Every row gives one point. Examples show where two turns around zero, p and q, send a point. Where does a point land after both, in the order given? Backwards means that the second turn is done in reverse. Each puzzle has new turns, and all numbers are rounded.

Turn p:
-28 -26 -> -8 -37
32 -22 -> 39 0
0 -8 -> 5 -7
-5 56 -> -36 43
Turn q:
18 56 -> -57 13
-1 -7 -> 7 0
14 -35 -> 34 17
-31 -14 -> 17 -30
Where do these land?
q, then p: -40 13 -> 16 -39
p, then q: -8 -36 -> 33 17
p, then q: 1 8 -> -7 -4
p, then q: 60 -10 -> -31 52
p, then q: -13 25 -> -11 -26

Turn p:
4 -14 29 -> 17 -2 27
23 4 6 -> -2 22 11
-23 46 37 -> -43 -28 37
-18 13 22 -> -12 -21 20
-14 -9 -38 -> 4 -7 -41
27 -40 -56 -> 35 35 -54
Turn q:
-2 -16 32 -> 2 -2 36
-47 -42 -20 -> 29 -59 -3
-5 47 21 -> -50 11 2
29 28 -18 -> -9 33 -27
25 -17 -16 -> 28 17 -9
Where do these land?
p, then q backwards: -42 16 -33 -> -39 24 -32
q, then p backwards: -7 -49 19 -> -9 -31 42
q, then p: -3 20 7 -> -5 -20 -4
q, then p: 51 13 7 -> -52 4 8

Turn p:
6 -14 14 7 17 7 -> -13 8 22 -8 4 -5
-6 16 21 18 8 -8 -> -15 19 -4 -2 -21 -12
-5 -2 -6 -3 -1 -26 -> 8 -3 -4 19 -1 -17
1 -5 -32 6 -17 -6 -> 21 -4 -5 24 6 18
-14 -13 -13 -16 5 31 -> -3 -3 -5 -15 36 16
15 7 -5 -19 31 22 -> 17 7 11 -38 15 -4
2 11 21 7 -43 -21 -> -15 -24 -15 20 -38 2
Turn q:
-7 1 7 14 0 13 -> 5 8 2 10 -10 13
-4 13 5 8 12 -15 -> -8 17 7 9 6 -11
-5 -14 17 1 12 -7 -> 1 -6 2 23 11 -1
1 -3 6 -3 12 0 -> -4 -2 5 7 10 4
2 -12 -76 8 -13 -11 -> -15 11 -63 -44 -1 -5
-7 1 16 -6 -38 -5 -> 18 -16 5 2 -28 -20
-12 7 9 -14 10 6 -> -16 -7 15 7 -3 5
32 6 16 -9 5 19 -> 18 -6 28 -14 15 15
Where do these land?
p, then q: 9 2 21 9 -21 -5 -> 11 -11 -13 8 -24 -2
q, then p: -7 -14 -10 -25 19 13 -> -16 7 2 0 34 4
q, then p: -5 2 18 9 -8 -16 -> 2 4 6 13 -22 -4
q, then p: -16 -16 -27 -3 10 -8 -> 12 13 -14 14 26 6
p, then q: 20 -9 -21 17 18 19 -> 8 2 40 -2 4 15
p, then q: 10 25 10 3 -26 11 -> 6 -21 -13 -19 -23 8
p, then q backwards: -20 28 -8 -13 25 23 -> 26 2 -38 17 1 -10
q, then p: 24 -4 -1 -15 5 -16 -> 6 1 14 -4 10 -27
p, then q: -16 -16 19 17 -21 -22 -> 4 18 -24 25 -24 -4

Turn p:
-36 67 -41 -8 1 25 9 -9 -> -55 43 -28 39 -14 -29 -3 -14
4 -27 18 -3 -9 18 11 -34 -> 6 6 44 -15 1 5 11 -19
25 31 -1 -27 -11 -4 10 -22 -> -27 4 -11 -8 21 11 -8 -39
-6 -40 -17 28 -33 -58 -1 3 -> 49 -21 4 19 -32 38 -38 2
-11 -35 28 7 18 -12 25 54 -> 54 2 1 0 31 -8 -3 48
45 -76 -12 0 54 -10 39 -5 -> 53 -48 36 32 46 21 51 -5
-10 60 22 17 23 28 -21 40 -> -37 28 -48 -23 2 -20 19 46
4 0 -6 -30 4 14 -22 20 -> -6 -21 -12 -11 7 -35 -2 -2
-51 24 22 12 -6 -16 -39 -45 -> -54 10 30 -8 -39 15 -35 25
36 -5 -14 3 -40 16 -13 -4 -> 14 -7 -15 -26 -24 1 9 -42
Turn q:
-33 -37 -22 19 -19 -9 19 -13 -> -2 0 -15 -37 -24 36 28 3
-19 -34 -4 -8 34 25 3 -1 -> -7 15 27 -32 16 4 13 30
39 24 45 -9 -74 -23 8 -7 -> 8 -15 -30 68 -19 -19 34 -51
-39 12 -17 -17 -4 -4 -75 -8 -> 32 -1 7 -56 -2 -40 -27 -37
34 -32 -32 -24 1 -32 0 18 -> -44 21 -42 -9 -7 -25 -1 15
31 -20 -21 5 -50 12 67 42 -> -22 15 -24 46 -66 16 31 41
43 29 2 1 33 -26 -20 -40 -> 2 -13 -34 15 61 -10 -30 -9
-44 59 33 -35 4 25 14 -6 -> 44 38 53 27 7 15 -16 -35
9 -28 15 31 12 -22 16 12 -> -42 -26 0 0 3 20 12 7
-13 3 0 -2 19 41 -7 -7 -> 27 4 29 -10 12 -3 -1 22
-6 24 0 41 44 11 -25 10 -> 3 -39 27 -12 19 6 -46 15
Where do these land?
q, then p backwards: -10 -2 22 -31 39 7 2 -24 -> 2 1 32 -20 12 11 44 -8
q, then p backwards: -20 -25 3 -31 -10 0 13 39 -> -25 14 4 19 -9 39 -7 -30
q, then p: 40 54 -12 49 29 -7 -40 59 -> 26 -66 14 -28 -65 -2 -24 47
q, then p backwards: 19 -29 -19 -17 9 -24 25 -10 -> 6 50 9 13 15 7 4 10
p, then q backwards: -19 -8 1 -7 -30 -15 -25 -2 -> -13 20 -21 12 0 -3 -18 27
q, then p: 45 -8 -1 35 18 15 -19 5 -> 42 -32 0 15 -3 -9 -2 34
q, then p: -38 -35 11 7 39 -1 39 -30 -> -19 34 13 -4 43 -48 30 9
p, then q: 16 5 25 31 -45 -19 41 -7 -> 53 5 2 34 20 -30 -17 21
q, then p backwards: -33 49 -30 -35 -48 46 -36 -30 -> -4 -56 -9 14 -71 20 32 48
